Rows are points. Examples show where two turns around zero, p and q, send a point. Where does a point land after both, in the order given? Backwards means that the second turn is done in reverse. Each puzzle has new turns, and all numbers are rounded.

Turn p:
| -12 |  16 | => | -20 |   2 |
|  21 | -41 | => |  44 | -13 |
| -4 | 27 | => | -22 |  16 |
| 28 | -9 | => | 26 | 14 |
| -33 |   8 | => | -28 | -19 |
Turn q:
| -48 |   5 | => | -48 |  -7 |
| -3 | 10 | => | -5 |  9 |
| 1 | 3 | => | 0 | 3 |
|  47 | -25 | => |  52 | -12 |
| 2 | 6 | => | 0 | 6 |
Where do these land?
q, then p backwards: |  13 | -39 | => | -10 | -40 |
p, then q: | -1 | 36 | => | -32 |  16 |
q, then p: | -12 |   4 | => | -9 | -9 |

Turn p:
| 23 | 24 |  4 | 16 | => | 22 | 14 |  7 | 25 |
| -36 |   9 |  14 |  -5 | => | -17 |  27 | -11 | -22 |
|  -7 | -22 |  -4 |  15 | => | -17 |  -9 |  19 |  -4 |
|   8 | -15 |  12 | -48 | => |  21 | -25 | -25 | -33 |
|  12 |   5 | -26 |  22 | => | -9 | -6 |  8 | 34 |
Turn q:
| 36 | 11 | -7 | 11 | => |  14 |  30 |  13 | -18 |
| -42 |  -3 | -14 | -16 | => | -20 | -17 | -30 |  25 |
|  15 |  11 |   8 | -18 | => |  -2 |   0 |  -5 | -27 |
| -37 |  -7 |  12 |  27 | => | -18 | -17 |  19 |  36 |
|  27 | -12 |   0 |  -4 | => |  25 |   4 |   3 | -15 |
Where do these land?
q, then p backwards: | -16 |  29 |  13 |  -6 | => | -29 | -16 | -14 |   5 |
q, then p backwards: | 32 |  2 | 11 |  4 | => |  1 | -8 | 33 |  2 |
p, then q: |  26 |  -3 | -41 |  41 | => |   3 | -11 |  52 |  34 |
q, then p: | -9 | -5 | 15 | -5 | => |  -6 | -10 |   8 | -13 |
q, then p: | -22 |  -3 |  22 | -12 | => | -20 | -15 |  11 | -20 |
q, then p: | -10 | -19 | -20 | -23 | => | -12 | -24 |   3 |  26 |

Turn p:
|   7 |  16 |   8 | -29 |  -6 |  -4 |  27 |  11 | => |   1 |  13 |  16 | -31 | -15 |   7 |   7 |  20 |
| -16 |  13 |  -1 |  20 |   0 |   1 |  11 |   9 | => | -19 |  10 | -12 |  11 | -11 | -10 |   8 |   7 |
| -13 |  18 |  -8 | -23 |  -5 |   7 |  -2 |  14 | => | -14 |  -4 |  -4 | -19 | -20 |  18 |  -4 |   2 |
|  -4 |  -4 |  -6 |  19 |  40 |  -1 | -34 |  13 | => | -25 | -12 | -18 |   9 |  28 | -13 | -33 | -10 |
|   5 |  19 |   2 |  -9 |  -4 |   9 | -15 | -34 | => |  15 |   5 |   6 |  -6 | -16 |  -4 |  -8 | -36 |
|  13 | -18 |  -3 |  15 |  -5 |  -2 |  22 |  13 | => |  9 | 11 | -4 | 12 | 14 |  1 | 11 | 27 |
| -11 |  12 |  12 |   3 | -10 |  -3 | -17 |  13 | => | -16 | -12 |  10 |  10 | -17 |   0 | -10 |   1 |
|   1 | -34 |  -1 |  14 |  -2 | -14 |   2 | -27 | => |  23 | -13 |   0 |  15 |  24 | -14 |  23 |  -9 |
|  12 |  12 | -11 | -18 |  -7 |   1 | -10 | -12 | => |  18 |  -3 |  -1 | -14 | -13 |   7 | -12 | -11 |
|   6 | -35 |   7 |   7 |  -1 |   8 |  16 |   0 | => |  9 |  6 |  7 | 13 | 28 | 10 | 20 |  9 |
Turn q:
| -14 |   8 |  15 |  -6 |  -8 |  26 |  32 |  25 | => | -10 |   8 |  11 |   0 | -12 |  46 |  14 |  12 |
|  19 |   0 |   8 |   4 |  13 | -23 | -10 |   3 | => |  11 |   7 |   9 |   3 |  14 | -25 |  -1 |  13 |
| -13 |   0 |   4 | -12 |  -9 | -25 | -34 | -28 | => |  -2 | -14 |  11 | -14 |  -7 | -33 | -32 | -17 |
| -13 |  14 |  -2 |   3 |  13 |  21 |   5 |  -2 | => | -16 |   6 | -14 | -13 |   6 |  18 |  -2 |   1 |
|   1 | -16 |  -9 | -30 |   7 | -16 | -26 | -15 | => |  14 | -27 |  -7 |  -5 |  -7 | -24 | -27 |   7 |
| -15 |  -2 | -13 |   9 |   0 |  -1 |   6 |  17 | => | -11 |  11 | -10 |  10 | -17 |   2 |   7 |   4 |
| 16 |  7 | -6 |  8 | -4 |  3 | 15 | 21 | => | 13 | 18 | -2 |  8 | -1 | 10 | 20 |  5 |
| 12 | -5 | 11 | 28 | 13 | -1 | 13 | -1 | => | -11 |   7 |   5 |  12 |  25 |  -4 |  21 |   3 |
|   5 |  -6 |   7 |  -6 | -16 |  12 | -48 | -19 | => |  12 | -10 |   2 |   6 |  11 |  -5 | -44 | -28 |
|  -2 | -15 |  -8 |  -4 |  -4 |  -2 |  22 |   1 | => |  -1 | -14 |  -2 |   6 | -12 |   4 |  20 |   4 |
|  4 | 15 | -8 |  5 | -4 |  6 | 24 | -1 | => |   1 |   7 |  -4 | -12 |  -1 |  11 |  24 |  -5 |
Where do these land?
q, then p: | 15 | 17 |  0 |  2 | 18 | -7 | -2 | 30 | => | -11 |  14 |  -5 |  -9 | -16 |  -4 | -26 |  20 |
p, then q backwards: |  14 |  40 |   1 |  11 |  16 | -16 |   3 |   1 | => | -16 |  15 | -12 |  -5 |   8 | -30 | -28 |   4 |
q, then p: |   8 |  -7 |  15 | -15 |   3 |  -2 |  15 |   3 | => | -6 |  8 | 14 |  4 | 14 | 11 |  0 | 14 |
p, then q backwards: |  -2 | -26 |   1 |  -5 | -16 | -12 |  18 |  -9 | => | 26 | -7 |  2 | -3 |  0 | -5 | 27 |  0 |
p, then q: | -22 |  34 | -13 |   6 |  28 |  -7 |   4 |  10 | => |  -7 |  -1 | -10 | -15 | -45 | -16 | -12 |  -5 |
p, then q: | -13 | -17 | -29 |  -7 | -31 |  24 | -21 | -12 | => |   4 | -22 | -26 |  16 |  18 |  20 |  17 | -32 |
q, then p backwards: |  -1 | -27 |   6 |  -5 |   2 | -21 | -14 | -15 | => |  -1 |  -1 |  11 |  13 |   1 | -30 | -22 |  -1 |
q, then p: |  -7 |   1 |   6 | -11 |  -6 |   8 |  -4 | -10 | => |   2 |  -7 |   7 |   2 |   6 |  11 |   0 | -12 |
q, then p: |   4 |  -7 |  19 |  14 | -16 |  12 |  -4 |  18 | => | -11 |  21 |   6 |  21 |  -2 |  -9 |  -6 | -13 |
q, then p: |   5 |  -8 |  -6 |   9 |   2 |  21 |   5 | -15 | => |   2 |   7 | -17 |  -3 |  17 |   2 |  10 | -13 |

Turn p:
|  -1 |   6 |   3 | -15 | -12 |   7 | -13 |  -1 |  -8 | -13 | -19 | => |  2 | 31 |  4 | -4 |  4 |  3 | -7 | -8 | -6 |  2 | -7 |
|  15 |  -5 | -14 |  19 |  11 |  18 |   4 |   2 |   6 |  13 |  14 | => |  16 | -24 |   0 |  -1 |  -1 |  13 |  10 |  15 |   4 | -17 |  -1 |
|  17 |  -2 |  19 |  18 |  10 |   1 | -15 | -21 | -11 |  -7 |   5 | => |   4 |   0 |  18 |  11 |  -2 | -21 | -11 |   9 |  -6 | -28 |   0 |
|  -9 |  -3 |  14 |  -3 |  -7 | -13 |  17 |   7 |   2 |  -8 |   3 | => | -20 |  -2 |   2 |   2 | -11 |  -7 |   6 | -13 |   7 |  10 |   1 |
|   0 |  11 |   5 |  12 |  -5 |  16 | -13 |  10 |  13 |  -2 |  12 | => |  13 |   6 |  -3 |  -1 | -15 |   7 |  -4 |   8 |  19 | -11 |   9 |
|   1 | -13 | -17 |   0 |  -1 |  13 |  -4 |  -2 |  -8 |   8 |  17 | => |  -1 | -14 |  -2 |  -7 |   2 |  20 | -10 |  14 |  -3 |  -7 |  -9 |
| -13 |   1 |  -4 |  -6 |  10 | -19 |   6 |  -3 |  -6 | -14 | -17 | => | -15 |  11 |  -6 |  11 |  14 | -14 |   8 |  -1 |  -6 |  15 |  -6 |
|  10 |   7 | -10 |  15 |   2 |  -2 | -12 |  -6 | -13 |  -9 |   1 | => |   7 |   6 |  -6 |   7 |  -4 |  -8 |  -2 |  15 | -10 | -14 | -12 |
|  -8 |   9 |  12 |  -5 |   1 | -13 |  13 |  -2 | -14 |   7 | -12 | => | -10 |   5 |   6 |   3 |  -3 | -10 |   7 |  -6 | -18 |  15 |  11 |
| -13 |  10 |  10 |   2 |  -7 |  -4 | -18 | -13 |  -2 |   2 |  16 | => |  -5 |   5 |  -7 |   5 |  -9 |  -5 | -26 |   6 |  -1 |  -6 |  15 |
|   3 |  -4 |  -2 | -19 |   2 |   6 |  -3 |  18 |   9 |  13 |   9 | => |   6 |  -7 |   1 | -26 |   3 |   9 |  -2 |  -1 |  11 |  10 |   4 |
|  14 |  -1 | -17 | -17 | -15 | -13 |   8 |  10 |   5 |   6 | -19 | => |  12 |   1 | -11 | -14 |   5 |   1 |   9 | -22 | -10 |  17 | -17 |
|   0 |  -2 |   4 | -12 |   9 |  16 |  16 |  -7 |  21 |  -8 |   2 | => |  -8 |  -1 |   1 |  -4 |  16 |  10 |  12 | -14 |  15 | -13 |  11 |
| -15 | -13 |  -1 |  10 |   3 | -12 |  15 |   9 |   8 |  13 | -11 | => |  -1 | -16 |   3 |  16 |   1 |   2 |  10 |  -4 |   5 |  25 |   1 |
Turn q:
|   8 |  11 |   5 | -17 |   7 |   0 |  -7 |   4 |  -6 |   1 |  -3 | => |  -4 |   3 |  -3 | -15 |   1 |   3 | -11 |   7 |   8 |  11 |  -6 |
|  7 | -5 |  8 | 20 |  9 | 16 |  9 | -3 | -2 |  6 |  2 | => |  22 |   2 |  10 |   0 |  13 |   1 |   3 | -11 |  -1 |  -4 |   9 |
|   3 |   4 |   2 | -14 |  -3 |  -6 | -20 |  -3 |   7 |  10 |  -6 | => |  -8 |  -4 |  -6 |  -5 |  -6 |  -9 |  -5 |  -4 |   1 |  16 | -17 |
|   1 | -10 |  10 |   1 |   7 |  -4 |   9 | -11 | -10 |   9 |  -6 | => |  1 | -5 | 19 |  2 | 14 |  1 | -1 |  3 | -6 |  5 | -1 |
|   2 |   1 |  -1 |  -6 |   2 |   1 | -40 |  -1 |   3 | -34 |   0 | => |  -7 | -13 |  -8 | -14 | -23 | -21 | -19 |  -3 |  24 | -18 |  -9 |
| -23 |  -7 |  -2 |  -7 |  -5 |  15 |   0 |   7 |  -1 |   9 |  -8 | => |  -3 |  10 |   3 |  21 |  -3 |  15 |  -7 | -10 |   4 |   1 | -11 |
|   5 |  -4 |  -6 |  -3 |   5 |  -3 |  16 |  -3 |  12 |   1 | -12 | => | -7 |  3 |  0 |  4 | 15 | -1 | 18 |  2 |  6 |  1 | -2 |
|   2 |   5 | -28 |  -7 | -17 |  -2 |   7 | -12 |   0 |  -8 |   3 | => | -14 |  -2 | -13 |  -7 |  -5 |  11 |  16 |   4 | -12 | -19 |  -9 |
|   9 |  -4 |   8 | -15 | -34 |   2 |  16 |   5 |  -4 |   7 |  27 | => |  -4 |  22 |  12 | -13 | -27 |  12 |  16 |   3 | -23 |   8 |   8 |
|  -5 |  -5 |   7 |  -1 |   1 |  -2 |   6 |   6 |  -4 | -13 |  -1 | => | -4 |  5 |  8 |  4 | -2 | -1 | -4 |  8 |  7 | -6 |  8 |
|   3 |  23 |   6 |  48 |   7 |  -5 | -13 |   6 |   0 |  -4 |  -6 | => |  30 |  -5 | -23 |   6 |  13 | -29 | -16 |  -1 |  -9 | -12 |  15 |
|   5 | -10 | -20 |  13 |   4 |  -4 |  11 |   4 |  -1 |  11 |  -4 | => | 13 | -9 | -4 | 12 |  8 |  8 | 19 |  8 | -4 | -2 | -3 |
|   6 |  -4 |   8 | -13 |   9 |  -4 |   8 |  -1 |  -6 |  -5 |  11 | => |  -6 |  -2 |  12 | -12 |  -1 |   7 |   0 |   7 |   6 |   6 |  11 |
| -24 |   7 |   2 |   0 |   9 |  -2 |  -2 |   2 |  11 |   9 |   4 | => |  -9 |  -4 | -10 |  17 |   2 |   5 | -10 | -13 |   1 |  11 |   9 |
Where do these land?
q, then p: |  12 |  -7 |   2 | -14 | -11 |  12 |  14 |   9 | -11 |  -7 | -11 | => |  4 | 21 |  1 | -9 | -7 | -2 | 18 | -8 |  6 |  2 | 15 |
q, then p backwards: | -23 |  13 |   0 |  -5 |  -5 |  12 |  -4 | -11 |  -6 |  15 |  12 | => |  -9 |  -5 |  -5 | -12 | -27 |   3 |   4 | -17 |  -5 |   9 |  -2 |
p, then q backwards: |   6 |   2 | -19 | -10 | -13 |  -7 |  17 |  10 |   1 | -13 |  11 | => |   7 |  11 | -23 | -17 |  -8 |   4 | -10 |  -8 |  13 |   1 |   2 |
p, then q backwards: | -19 | -15 |   7 |  14 |  17 | -12 | -11 |   2 |  -5 |  -2 |   7 | => | -10 |  -9 |  10 |  -6 |  12 | -25 |  -4 |  10 |  -5 |  -4 | -15 |
p, then q: |   2 | -10 |  16 |   3 |  -4 | -10 |  13 |  -2 |  21 | -12 | -10 | => | -13 | -10 |   5 |   6 |  15 | -16 |  10 | -14 | -12 |  -3 |   9 |
p, then q: |  10 |   0 | -10 |  15 |  18 |   2 |   0 | -17 |  14 |  -8 |   0 | => |   6 | -11 |  -1 |   2 |   7 |  -8 |  12 |  11 |  17 | -15 |  15 |
q, then p: |   8 |  11 |   8 |  -9 |  12 |   0 | -16 |  -8 | -11 |  -1 | -18 | => |  13 |   9 |   4 |  -6 |  22 | -12 |  -8 |   2 |   6 |  16 |   0 |
q, then p: |   1 |  -4 |   2 |  -1 | -14 |   7 |   3 |   9 |  -6 |  23 |  17 | => |   8 |   0 |  10 |  -7 | -16 |  12 |   0 |  -4 | -22 |  -9 |   4 |
p, then q backwards: | -12 |  -6 |   6 |  19 |  -8 | -10 |   4 |  -3 | -12 |   5 |   8 | => | -18 | -10 |   0 |  -3 |  -7 | -18 | -11 |   4 |  -3 |   3 |   5 |
q, then p: |   2 |  -5 |  -3 |  -3 |   9 | -15 |  -8 | -12 |   2 |   3 | -19 | => |  0 | -6 |  9 | 11 | 13 | -8 |  3 |  3 |  5 | 20 | -4 |
q, then p backwards: |  -1 |  13 |   7 |  -2 |   0 |  18 | -12 |  17 |   6 |  19 | -21 | => |  -6 |  -4 | -13 |  -5 | -15 | -11 | -22 |   6 |  11 | -11 | -21 |
p, then q: | 11 | -1 |  4 |  5 |  6 |  1 | 17 | 15 |  3 | -9 | 15 | => | -19 |  14 |   8 |  12 |  -3 |   1 |  15 |   2 |   4 |  -3 |   5 |
q, then p: |   3 |  10 | -19 | -12 |  -9 |   4 | -16 |  -9 |   3 | -12 |   8 | => |  -9 |  15 | -10 |   2 |  12 |  17 |  -6 | -12 |  -2 |   6 | -14 |
